Rows are points. To make a cloud, some directions were put in groups of two or more. Within a group, all points are equally far from the middle, so they leave a hole (a ring in 2 directions, a hollow ball in 3). The other directions are filled evenly. Then the cloud was stretched, turned, moved and blurred a little. Count the holes, and give their numbers of directions, smallest first.

Cloud (20 x 3):
array([[-0.023,  0.033,  0.007],
       [-0.020, -0.026, -0.052],
       [-0.039,  0.006, -0.008],
       [ 0.001,  0.031, -0.046],
       [-0.001,  0.078, -0.043],
       [-0.014,  0.032,  0.020],
       [-0.003,  0.041, -0.022],
       [-0.029,  0.027,  0.027],
       [ 0.013,  0.051, -0.015],
       [-0.037,  0.000,  0.022],
       [-0.019,  0.058, -0.031],
       [ 0.006,  0.028, -0.064],
       [-0.022,  0.013,  0.030],
       [-0.005,  0.047, -0.028],
       [ 0.010, -0.015, -0.015],
       [ 0.030, -0.040,  0.013],
       [-0.008,  0.083, -0.060],
       [ 0.012, -0.022,  0.002],
       [-0.020,  0.027, -0.045],
       [-0.025,  0.046,  0.017]])
Holes: 0

Cloud, 27 rows:
array([[-0.040, -0.002, -0.029, -0.053],
       [-0.031, -0.045, -0.044, -0.010],
       [-0.024,  0.011, -0.027, -0.054],
       [-0.047,  0.059,  0.056,  0.001],
       [ 0.028, -0.018, -0.026,  0.042],
       [-0.053,  0.038, -0.010,  0.004],
       [ 0.011, -0.013,  0.053, -0.013],
       [ 0.023, -0.016,  0.049, -0.021],
       [-0.050,  0.037, -0.007, -0.009],
       [ 0.003, -0.059, -0.006, -0.024],
       [ 0.026, -0.023,  0.038, -0.034],
       [ 0.040, -0.030,  0.007, -0.003],
       [ 0.000, -0.029, -0.019,  0.004],
       [ 0.038, -0.011,  0.024,  0.063],
       [ 0.022,  0.000, -0.010, -0.032],
       [-0.031,  0.011,  0.061,  0.009],
       [-0.045,  0.021,  0.048, -0.068],
       [-0.001, -0.008, -0.004,  0.071],
       [ 0.003, -0.010, -0.050, -0.045],
       [ 0.020,  0.012,  0.025,  0.071],
       [-0.029,  0.013,  0.020, -0.060],
       [-0.038,  0.019,  0.002,  0.004],
       [-0.038, -0.031, -0.008, -0.001],
       [ 0.005,  0.005,  0.032,  0.042],
       [-0.041,  0.052, -0.018,  0.011],
       [-0.006,  0.050,  0.018,  0.041],
       [ 0.020,  0.008,  0.026,  0.007]])
Holes: 0
